Rows are points. The points of each table are mixes of a few directions, plus a little noise. How many directions does each table use, and how many do they share? Where both have some left over, give the other angles between the two spaces (their principal angles), to ten degrees, smallest first.

First (5 x 3):
[[  1  44  33]
 [-38 -30 -51]
 [ 76 -15  47]
 [-22   2 -16]
 [-17  -1 -14]]
Second:
[[ 45  35  60]
 [-29   6 -18]
 [ 41 -37   4]
 [  7  19  19]
 [-18 -28 -35]
 [ 27   9  27]
 [-72  -4 -58]]
Directions: first 2, second 2, shared 2

First (9 x 8):
[[-85 104  32 -56 -55  22 -56  30]
 [  5 -10   9  -6   3 -10  10 -23]
 [ 39 -29 -23   7  32   0  22 -17]
 [ 21 -53  22  14   5 -31  31 -47]
 [  6  44 -51  -7  19  43 -24  56]
 [-53  24  37   7 -49  -7 -28  27]
 [ 30 -39   3   1  21 -18  30 -44]
 [ 33  -3 -21 -27  36   6  19 -36]
 [  5 -39 -10  67 -11  -4  -4  54]]
Second:
[[ -2  41 -28  -5  23  37 -49  -4]
 [  8 -30   2 -54  -7  12  39  18]
 [ -3 -24   6   4   4  20 -30 -19]
 [ -6  89 -39  31  29  18 -60  -1]
 [ -6  15  19  70 -13 -59  11  -9]
 [  9 -29  14 -40 -21 -29  81  30]
 [ 11   0 -13 -70  -3  11  54  37]
 [  1 -42  -3 -44  11  60 -37 -16]
 [  2  -6  19  20 -21 -54  55  13]
 [-13 -14  23  89  -1 -17 -64 -49]]
Directions: first 3, second 3, shared 1; angles 70, 90

First (10 x 12):
[[  7  -3 -20 -19  16 -30 -15 -14  51  14 -10 -79]
 [-17 -30  62  15   9  13  15  18  24  40   5   8]
 [ 50  15 -11 -62  69  31 -91 -18 -26   5 -46  44]
 [ 38   5   8 -48  61  32 -73 -10 -20  14 -38  45]
 [-12  28 -52  28 -59 -12  42  -2 -48 -59  25  19]
 [-40  -4   0  56 -67 -18  79  16  -3 -20  42 -11]
 [ -8  31 -57  23 -55 -10  34  -5 -51 -60  22  22]
 [-11 -31  69   8  20  20   4  19  22  46   0  19]
 [-26 -13  13  29 -29 -18  43   9  26   7  21 -33]
 [ 20   1 -14 -31  33  -7 -39 -14  25  12 -21 -34]]
Second, 11 rows:
[[ -12  -10   13  -14  -18   -6   16  -15    0   15   -1   -3]
 [  19    5  -35   22   40    6  -54   37   -2  -20   10   -7]
 [  24   10  -37   28   45    9  -56   41   -1  -27    9   -4]
 [  21    8  -33   24   39    8  -50   36   -1  -22    8   -4]
 [ -42   -7   75  -48  -86  -12  121  -81    4   42  -23   17]
 [ -13   -8   18  -16  -23   -6   27  -20    0   15   -3   -1]
 [  22   18  -27   27   36   11  -35   28    1  -28    2    6]
 [   9   35   14   16   -3   13   40  -15    5  -22  -19   30]
 [ -20  -30   12  -27  -23  -15    4  -12   -4   30    8  -19]
 [ -42  -17   65  -49  -79  -16   98  -70    2   46  -15    7]
 [  32   -5  -67   34   72    6 -112   72   -5  -28   24  -23]]
Directions: first 3, second 2, shared 0; angles 60, 60

First (11 x 18):
[[   3  -16    2   10  -39   -3    1    1   15   -6   45  -20    4  -19
   -52  -32    7   23]
 [   1   -6    1    4  -16   -1    0    1    6   -2   18   -8    2   -8
   -21  -13    3    9]
 [   6  -32    4   21  -80   -6    3    2   32  -12   92  -42    8  -39
  -107  -65   15   48]
 [  -2   12   -1   -8   30    2   -1   -1  -12    4  -34   15   -3   14
    39   24   -6  -17]
 [  -7   36   -5  -23   91    7   -3   -3  -36   13 -103   47   -9   44
   121   73  -17  -54]
 [  -1    3    0   -2    8    1    0    0   -3    1   -9    4   -1    4
    11    6   -1   -5]
 [  -4   19   -2  -12   47    4   -1   -1  -18    7  -54   24   -5   23
    63   38   -9  -28]
 [   1   -4    0    3  -11   -1    0    0    4   -2   12   -5    1   -5
   -14   -8    2    6]
 [   2  -12    1    8  -30   -2    1    1   12   -4   34  -16    3  -15
   -40  -24    5   18]
 [  -2    9   -1   -6   22    2   -1   -1   -9    3  -25   11   -2   11
    29   17   -4  -13]
 [   2   -8    1    5  -20   -2    1    1    8   -3   23  -11    2  -10
   -27  -16    4   12]]
Second (9 x 18):
[[ 28  26  30 -29 -11  31  26  30  23  33  33 -24   3  14  -2   9  71  17]
 [  1 -57   1  10  11 -10  -3 -44 -10   1 -18  20 -20  -1 -41 -21 -53   8]
 [ -1  -2 -44   9   2  -1 -22 -11 -13 -54 -52 -25   8 -26  47  -9 -63   0]
 [-41  47  27  48  40 -56 -26  10 -35  15   2   4  39  23  16  33  17  12]
 [ 31 -18 -18 -26 -16  35  10  -4  15 -19 -19 -28 -12 -16  13 -17 -17  10]
 [ -3  69  16   1   6  -2  -2  43   0   9  15 -31  33  11  44  30  60  10]
 [-21  -1  18   6  -3 -16   6   4   3  29  38  45  -9  14 -37   7  29 -23]
 [ -7 -15   4  -3  -9  -1   8  -4   6  13  21  31 -15   4 -29  -4   8 -18]
 [ 13 -47 -34 -16 -20  20   4 -24  10 -28 -20  10 -28 -22 -11 -28 -51 -15]]
Directions: first 1, second 4, shared 0; angles 60

First (9 x 32):
[[102  88  35  27  24   6 -58  68  57  35  38 -32  31 -23   2 -45  18  24
  -19 -43  34  21 -73   4 -49   2 -53  98   0  13  31 -16]
 [-15 -26  50 -26  20  22  30 -28  30 -10 -22  10 -38 -15   0  13  16  -2
    5  -3 -45  48  33  -3  28 -32  52 -25  -1   1  -1  51]
 [-19 -21 -11  19  -5  -2  17  -9 -17  -2  -3   3  -6  -1   3   4 -11  -5
    1   5  14 -22   9  14  -3  13  24 -18   6   6   6  -3]
 [ 11  44   4 -48   6  10 -75 -33 -62  81  65 -24  72   9 -21   8 -62  45
   -9 -40 -35 -12 -63 -32   3 -20 -62  -2 -14 -10  20 -28]
 [ -8 -28  16   9   8  19  -5 -41 -55  48  19  10  42   6 -10  -8 -52  10
   -4 -15 -12 -13  -7   5   5 -16  30 -20  19  -2  -8 -18]
 [-62 -55 -44  17 -28 -33  89  -4  43 -76 -75  -1 -46   2  17  24  44 -19
   16  58 -28  42  81  26  15  -6  20  21   8 -20 -49  32]
 [ 77 -10  58 -27  19  42 -54  32 -18 -21 -13 108   5  52 -21 -57  28 -77
    1   9  41 -17   9 -57  33  -6  19 -66  17  -1 -62 -46]
 [-48  29 -82  30 -29 -48  24  28  20 -32  10 -65 -46 -30  23  42  14  24
    2   9  46 -53 -16  36 -39  64 -33  13 -32  21  75  17]
 [-38 -21 -27  -1 -15 -16  31 -13   2 -22 -21  -8 -14   1   5  20   5   0
    7  21 -16   7  27   9   7   0   1  -2  -2  -8 -11  12]]
Second, 11 rows:
[[-14  20  17 -15   4  -9 -19  10  -6   1  13 -31   2 -18  -2  -1  -4  25
   -4  -6 -22 -21  15  -8  -3   7 -20   4  -3 -16   9  -3]
 [ -2 -51  -2  25 -13   6  35  -6  13 -23 -42  58  -9  37 -10 -23   5 -22
    6  16  26  14   0   5  25  -9  22 -29  14  13 -31   0]
 [-47  32  52 -33   4 -25 -42  28  -9  -7  16 -65   2 -39 -10 -13  -8  68
   -9  -8 -53 -60  46 -26   5  17 -53  -5  -2 -46  11 -12]
 [-45  -2  49 -15  -5 -21 -17  23   1 -21 -13 -24  -4 -14 -17 -29  -5  51
   -5   2 -32 -48  44 -21  22  11 -36 -23   8 -36  -9 -11]
 [-61 -84  61  17 -28 -17  34  21  20 -63 -80  60 -19  41 -39 -74   1  32
    1  28  -2 -40  58 -20  65   0 -13 -73  30 -28 -60 -14]
 [ 49  47 -51  -4  17  17 -12 -20 -12  42  48 -25  12 -17  27  50   2 -35
    0 -17  14  39 -48  19 -43  -4  20  48 -19  28  36  12]
 [ 69   0 -74  26   6  32  29 -36   0  32  16  41   6  23  25  42   9 -79
    8  -3  53  74 -68  32 -31 -17  57  33 -10  56  13  17]
 [ -6  34  10 -19   8  -7 -26   8  -9  11  25 -43   5 -27   4  10  -5  23
   -5 -10 -23 -17   7  -7 -13   7 -21  14  -8 -14  19  -2]
 [-86 -42  91 -12 -19 -34  -7  41  10 -56 -51  -3 -14   2 -39 -70  -7  79
   -6  15 -44 -80  84 -37  56  13 -52 -62  24 -59 -40 -20]
 [ 73  46 -75   5  19  28  -2 -32 -11  52  52 -10  14  -9  35  64   5 -62
    3 -16  32  64 -70  30 -53  -9  39  58 -23  47  40  17]
 [ 68   0 -75  24   6  32  28 -35  -1  32  16  39   6  21  25  42   8 -77
    8  -2  52  75 -67  33 -31 -17  56  33 -11  55  13  17]]
Directions: first 6, second 2, shared 0; angles 30, 70

First:
[[ -5  10  -6 -12   3  -3  -9  -2 -16  17   8 -40 -11  -5  17  -3 -13  -3
   -3   4   8  -2   6  -7  -6  11 -11  13   7   0  -1  -6]
 [ -2   4  -2  -5   1  -1  -3  -1  -6   6   3 -15  -4  -2   7  -1  -5  -1
   -1   2   3  -1   2  -3  -2   4  -4   5   3   0   0  -2]
 [ -2   4  -3  -5   1  -1  -4  -1  -7   7   3 -17  -5  -2   7  -1  -5  -1
   -1   2   3  -1   3  -3  -2   4  -5   6   3   0   0  -3]
 [ -5  11  -7 -13   3  -3 -10  -2 -18  19   9 -44 -12  -6  19  -3 -14  -3
   -3   5   9  -2   7  -8  -6  12 -12  15   8   0  -1  -7]
 [ 14 -31  19  37 -10   8  26   6  49 -51 -23 121  34  15 -51   8  38   8
    9 -13 -25   5 -19  22  17 -32  34 -40 -22  -1   3  19]
 [  5 -10   7  12  -3   3   9   2  17 -17  -8  41  11   5 -17   3  13   3
    3  -4  -8   2  -6   7   6 -11  12 -14  -7   0   1   6]
 [ -4   8  -5  -9   2  -2  -7  -2 -13  13   6 -31  -9  -4  13  -2 -10  -2
   -2   3   6  -1   5  -6  -4   8  -9  10   6   0  -1  -5]
 [  5 -11   7  13  -4   3  10   2  18 -19  -9  45  12   6 -19   3  14   3
    3  -5  -9   2  -7   8   6 -12  13 -15  -8   0   1   7]
 [ -7  15  -9 -18   5  -4 -13  -3 -24  25  11 -58 -16  -7  25  -4 -18  -4
   -4   6  12  -2   9 -11  -8  15 -16  19  10   0  -1  -9]]
Second, 8 rows:
[[  3 -22 -19   4 -33 -35  -2 -27  -6   5 -16 -35 -37   9  -6  33  17   9
  -19  31  18   6   7 -51  -7 -18  33 -17  10 -10 -19   9]
 [  2  17   3  -4  21  16   3  16  -2  -4  10  14  19 -15  -1 -15 -13  -6
   18 -24 -10   0   0  32   2   4 -14   7  -9  11  10   1]
 [ -4   2  11   1   8  13   0   7   8  -2   3  18  12   5   3 -12  -1  -1
    1  -4  -5  -5  -6  13   4   9 -12   7  -1   0   6  -6]
 [ 20  36 -24 -10  35   3  13  22 -26  -7  15  -6  17 -57 -16  -1 -32 -11
   46 -53 -14  15  18  49  -3 -19   1  -5 -24  31   8  22]
 [ -8  -8   8   1  -8   1  -6  -5   5   5  -3  -3  -5  17   8  -2   7   3
  -14  16   5  -6  -5 -13   1   9  -4   5   8 -10  -2  -8]
 [  8 -13 -14   6 -17 -21   5 -12  -2  -6 -11  -5 -16  -2 -14  22  11   5
   -3   9   5   8   5 -21  -2 -21  27 -19  -1  -1 -11  12]
 [ -8 -13  16   7  -8   8  -2  -2  17  -3  -5  22   4  23   3  -7  13   3
  -14  13   0  -7 -11  -6   4   9  -5   2   5 -10   1  -9]
 [-15   0  17  -4   2  16 -11   2   6  12   6  -4   4  21  23 -19  -1  -1
  -15  13   3 -12  -9  -2   2  26 -26  20  11 -10   6 -20]]
Directions: first 1, second 3, shared 1

First (10 x 32):
[[   8   19   29   28  -42   21   67  -35   55   19   34  -34    0   56
    26  -39   30   21  -12   -4   44   14  -26   39   15  -19  -16   28
    52   30   52  -41]
 [ -85  -24   -3    1   38   -2  -20  -25   35  -63   16   49    7   -3
   -27   58  -61   31  -42   -1    4  -55  -51   -4  -36  -17   25  -23
    20   56  -74   53]
 [  39   40   20    8  -26   24   27  -13  -29  -11   10   75   47   11
    18  -22   73  -14   82   14    8   26   10  -10   44    7   37   45
    25  -12   80  -76]
 [  52    0  -13    2   26   -5  -46   32  -56   38  -17   16  -20  -46
    16    1   28  -58   35   20  -25   -1   41  -23  -14    6   13    7
   -32  -46   35    0]
 [ -23    0  -20  -27   71  -39  -19   84  -41  -21  -17  -60  -12   -3
   -21   32  -49   36    9   11   -4  -19   42   38   11   83  -94  -22
   -13  -26  -44   19]
 [ -33   -1   17  -15  -15   28  -37  -50   -6  -28    2  114   13  -63
     2   25   16  -41    6    0    4  -17  -34  -57  -27  -76   99    3
   -15   27  -11   23]
 [  20   11    2    8    4  -11   33   31    6   24    6  -73  -14   37
    10  -22    4   22    1    3   17   11   21   44   19   38  -67    8
    18  -13   25  -23]
 [  16    7    5   -2   -5   -2   11   15   -3   24    0  -39  -16    3
    13  -17   10   -3    0    1   13   10   15   17    5    6  -28    6
    -1  -12   20   -9]
 [ -53  -23    3  -61  -69   -6    7  -26   37   -5  -33  -65  -14  -23
   -26  -17  -53   31  -83  -55   11   37  -22  -20    1  -51  -11  -52
   -57   17 -101   57]
 [  61  -28  -40   57   16   -8  -24  -14    3   25   -2   19    9   32
   -10    1    3  -25    6   12  -70   -7    2  -25  -19   19   41   -2
     5  -22   17   -4]]
Second, 10 rows:
[[  72   15   32   56  -43   -6   -2  -31  116  -51  -25   -2   22   -6
    32   -5   26  -21  -65   -3 -114   63    1  -23   11   -6   39  -10
    47   38    2   42]
 [ -22   -1   17   -4   -1   16   -9  -10   19    5    9    0  -22  -24
    13    7   -2  -10  -25    0   22  -11  -18    5  -24  -40   11    3
     2   24   -5   23]
 [ -41    1  -20  -44   21   -8   24   25  -88   29   14   -4   -2   19
   -21   -8   -9   24   61    0   81  -33   10   18   17   25  -44    8
   -27  -38   11  -48]
 [ -25  -53  -85   -9   83   34  -66   56 -119   64   18   14   -6   28
   -67   32  -40   21   76   11   28  -63    2   14  -41   32    4   11
   -62  -46  -16  -45]
 [  63   14   12   32  -35  -34   17  -19   58  -44  -29    0   32   11
    14  -13   18  -10  -24   -6  -90   51   18  -28   36   31   10  -15
    27    0    1   16]
 [ -40   -5  -11  -33   16   -6    6   10  -56   23    9    3  -14   -5
   -12    1  -15    6   25    0   60  -33    0    5   -4   -3  -21   -2
   -25  -20   -4  -12]
 [  46   26   42   27  -53  -28   28  -36   90  -50  -24   -5   17  -10
    37  -17   25  -18  -53   -7  -68   53    6  -24   29   -4   12  -14
    41   25    4   35]
 [ -46    3  -13  -22   40   77    1   53  -67   53   50  -19   -9   38
   -21    2   10   49   77   10  109  -32  -12   78   -9    4  -36   55
    -6    4   44  -88]
 [ -29    7   39  -16  -28  -28   11  -42   42  -18   -9    7  -30  -55
    32    1   -7  -34  -66   -7   15   -7  -16  -28  -16  -58   13  -26
     2   25  -23   67]
 [  24   -6  -12   13   -1  -16   -9   -4    7  -10  -15    6   11    3
    -5    2   -4   -8   -6   -1  -44   10    9  -19    4   16   12  -12
    -3  -11  -10   12]]
Directions: first 6, second 4, shared 2; angles 50, 60
